Rows are points. The window is the flat piece filled in between its corners: a triangle in 3 columns, a solid with four corners in 4, and so on. A path goes straight from each point to the next, and from the last back to the first. After which points does the path pass through the window?
In the rows, 128 means zero.

Window (4 x 4)
[[113  98 119 139]
 [ 92 151  23 119]
 [ 81 133 131 155]
 [213 204 157  85]]
Path:
(1): [137 131 102 195]
(2): [ 68 134  39 181]
(3): [36 99 80 92]
(4): [106  58 139  63]
(5): [119 132 103 177]
(6): [ 91 119  92 226]
(7): [ 80 116 107 100]
(8): [129 142 108  94]
(9): [184 156  67 151]
(10): [135 106 130 206]
(11): [ 68 152 121  68]
(12): [133 147 113  97]
(13): [174 142 125 132]
(14): [115 149  17 194]
(15): [ 61 121  56 115]
(16): [116 131 137 107]
Through the window after points: 4, 10, 16

Window (6 x 6)
[[ 78  96 111 232 213  89]
 [126 186 187  99 112 186]
 [129 134  78 145 144  84]
 [ 93 131 155  69  64 167]
 [166 117 184 140 106 204]
 [ 89 136  46 206 156 130]]
Path:
(1): [ 95 136  86 156 169 138]
(2): [ 70 121 184 240 146  36]
(3): [147 196 182 174  91 145]
(4): [ 78  87 128  87 179 176]
(5): [136 152  78  99 207 163]
(6): [119 128 102 169 109  71]
(7): [104 186 174 139  61 158]
(8): [ 95  89 130  86 143 204]
(9): [ 77 112 119  90 154 168]
(10): [104 163 151 125  68 121]
(11): [117 157 184 126  87 157]
(12): [137 136 178  76 153 203]
Through the window after points: 3, 5

Window (8 x 8)
[[ 99 141  65 166 146 169  87  58]
 [105 121  61 113 133 119  54 148]
 [108 207  52 117  99  50  23 133]
 [128 106 114  97  77 208 187 121]
 [ 88 112 167  84  78  52 159 172]
 [150 117 170  58 106 114 140 135]
 [ 93 135 137  80 143 203 199 130]
 [166 116 139  70 107  49 197 187]]
Path:
(1): [ 78 123  35  79 152  85 150  61]
(2): [112 163 136 166  80 178  29 156]
(3): [128 133 148 109 112 138 138 191]
(4): [121 113 122  52 105  77 159 146]
(5): [ 94 127  80  41 132 115 177  94]
(6): [141  85 216 156  92 136 139 188]
(7): [171 135 153 146 130 166 157 157]
(8): [ 49 122  99  29 107 125 154 101]
Through the window after points: 7

Window (8 x 8)
[[167 134  77 127 225 133  98  73]
 [127 155 117 133  12 124  71 148]
 [ 85 190  98 112  88 176  88 180]
 [105 156 169 155 150 185 165  80]
 [113  71 177  45  28  27 216 100]
 [139 196 135 139  73  66  61 183]
 [125  62 140 149 207 136 152  97]
 [119 169 119 208 113 169 206 140]]
Path:
(1): [183 127 148 118 105 118 118 126]
(2): [ 65 176  84 135 130  94 102 115]
(3): [ 60 119 143  80  70  61 153 103]
(4): [182 105 154  88  61 120 187 150]
(5): [197  95 149  90 157 190 140 110]
(6): [ 36 156  98 191 123 106 154  73]
(7): [ 41 166  82 147 116  79  50 106]
(8): [222 145 161 131 114 132 143 170]
(9): [186 175 193  81  97 166 143 181]
(10): [ 72 123  76 185 108 137 128  75]
(11): [ 75 162  69 181 172  88  84  65]
(12): [176 136 151 108 144 174 142 122]
(13): [167 102 136  60  98 131 200 160]
(14): [ 87 128 147 125  56  68 145  95]
(15): [ 53 148 100 145 121  81 120 135]
(16): [203 148 162 139 115 146 110 152]
Through the window after points: 1, 3, 7, 11, 13, 15

Window (9 x 9)
[[ 56 225  88 104 145 151 119 192 116]
 [177 134 152 200 210  87 102 109 154]
 [ 62 162  87 164  73 206 122 180 132]
 [182 137 200 124 165  83 193  37 116]
 [217 114 152 128 155  58  83 104 141]
 [ 32 144 145 150 139 132  51 180  51]
 [160  66 116 166 159  99 174 165 146]
 [ 98 168 122 112 128  54 172  34 181]
 [162  61 194 135 192 128 109 136 171]]
Path:
(1): [119 116 120 135 184 125 118 114 138]
(2): [175  98  99 106 173  78  95  52 170]
(3): [155 137 163 155 145  83 126 140 129]
(4): [111 199 181 169  80 108 211 205  99]
(5): [108 104  96 148 155 184  65 138 140]
(6): [118  99  36 168 200 111 113  64 121]
(7): [103 198 194 125  67 115 160 183 125]
(8): [127 147 187 183 133 101 137 154 140]
Through the window after points: 2

Window (11 x 11)
[[119 104 165 180 159 111 114 181 175 116  46]
 [105 167 118  78 136 178  70 105 113 122 182]
 [182 146 132 103  26  62 126 157  97  25  96]
 [103 161 186 153 151 176 211 191 112 122 104]
 [134  67  45 148 176  76 139  85 111  31  62]
 [ 79 185 125 189 127  88 135 158  84 169 162]
 [137  27  38  39 110  26 172 133 210   8  48]
 [174 108 142 149 107 202 187 168 204 190 149]
 [152 136 162 123 248  56  84  54 166  95 151]
 [219 120 102  36 144 189 177 226 149 151  79]
 [146  92 215  97 119 144 100 133  96 188 183]]
Path:
(1): [166 130 122  97 153  74  94  91 150 148  76]
(2): [159 143 156 109  63 125 165 114 145 143  65]
(3): [148 121 129 104 127 104 121 186 145  84 135]
(4): [152  97 127 100 143 131 111 211 139  28 204]
(5): [137 107 116 114 135 109 147  96 135 155  42]
(6): [115 106 144 119  91  82 146  50 141 110  67]
(7): [137 131 130 111 158  99 125 175 116  76 121]
(8): [146 113 114 137 200  78 111 117 135  81 142]
(9): [132 132 155 112 177  91 124  62 158 111  94]
(10): [136  96 130 107 134  97 139 109 158 113  71]
(11): [145  56  49 139 153  99 142 210 122  13 156]
(12): [124  83 123 146 149 128 131 155 147  63 136]
Through the window after points: 4, 8, 10

Window (11 x 11)
[[159 147 178  86 160 132  97 144  44 196 104]
 [115 112 228  80 129 111  37 125  90 138 113]
 [ 80 105 249 147 105 137 169 107 142  90  71]
 [ 62 124 185 157 123  50 159 156 147 121 130]
 [122 137 128  54 106 205 148 106 177 146  71]
 [171 192 127  90 108 176 171 102 155 121 154]
 [ 73 130 162 124 106 220 136 153 148 107 111]
 [135 180 129 118 130 202 130  43 153 173 113]
 [237 143  79 153 104 112 116 147 131 181 150]
 [ 89 103 197 134 146  44  86 112  36  83  77]
 [ 83  79 158 169  36  61 194 118 121 117 170]]
Path:
(1): [115 133 170 113  81  92 105 112  98 128 114]
(2): [124 207 202  86  50  76 108  96 100 141 156]
(3): [114  91 152 133 172 146 137 142 123 116  93]
(4): [158 133 125 130 136 155 136 122 128 131 141]
(5): [137 172 189  64  27  88 115 118 136 179  89]
(6): [104 172 163 114  89 143 134 137 129 138  95]
(7): [155 100 132  99 137 178 153  57 154 151 129]
(8): [121  98 188 126 146 117 112 133 107 134 125]
Through the window after points: 2, 4, 6, 8

Window (12 x 12)
[[112  96 119 102 166 100 108 112 143  99 138 128]
 [123  95 107 135 118 125 143 122 104 121 158 147]
 [113 130 111 146 117 111 144  95 145 112 127 143]
 [125 129 104 136 136 136 131 125 123  80 146 107]
 [175 188 249 147 179 145 126 103 124 176 206  76]
 [133  99 121 118 141 128 160 135 166 116 145 109]
 [131 155 105  83 153 129 146 131 128 108 124 154]
 [124 104 131 153 128 125 123 144 128  97 104 163]
 [ 91 113 123 101 110 142 124 130 149 107 142 125]
 [155 125 113  81 133 163 144  82 125  89 119 143]
 [152 124 127 116 105 101 120 132 138 104 142 130]
 [129 112  92 123 128 134 112 125 136 136 117 115]]
Path:
(1): [144 129 127 152 141 158 131 118 150 121 151 155]
(2): [124 138 109 140 132 143 109 126 167 120 132 150]
(3): [121 116 124 108 127  88 179  91 101  98 129 120]
(4): [145 114 142  92 155  99 164 127 120 123 115  96]
(5): [112 123  93 137 120 162 120 126 165 101 169 164]
(6): [146 115 103 118 145 120 129 127 159 111 161 131]
(7): [ 95 103 140 106 141 122 120 109 114 110  95 115]
(8): [114 131 134 112 137 127 128 116 114 122 106 108]
(9): [145 123 122 135 137 138 125 122 143 112 162 126]
(10): [126 136 127 125 128 135 112 115 137 112 151 133]
(11): [135 123 157 110 146 121 151 126 110 121 141 113]
(12): [136 131 133 111 132 129 137 118 124 122 134 112]
Through the window after points: 2, 4, 6, 8
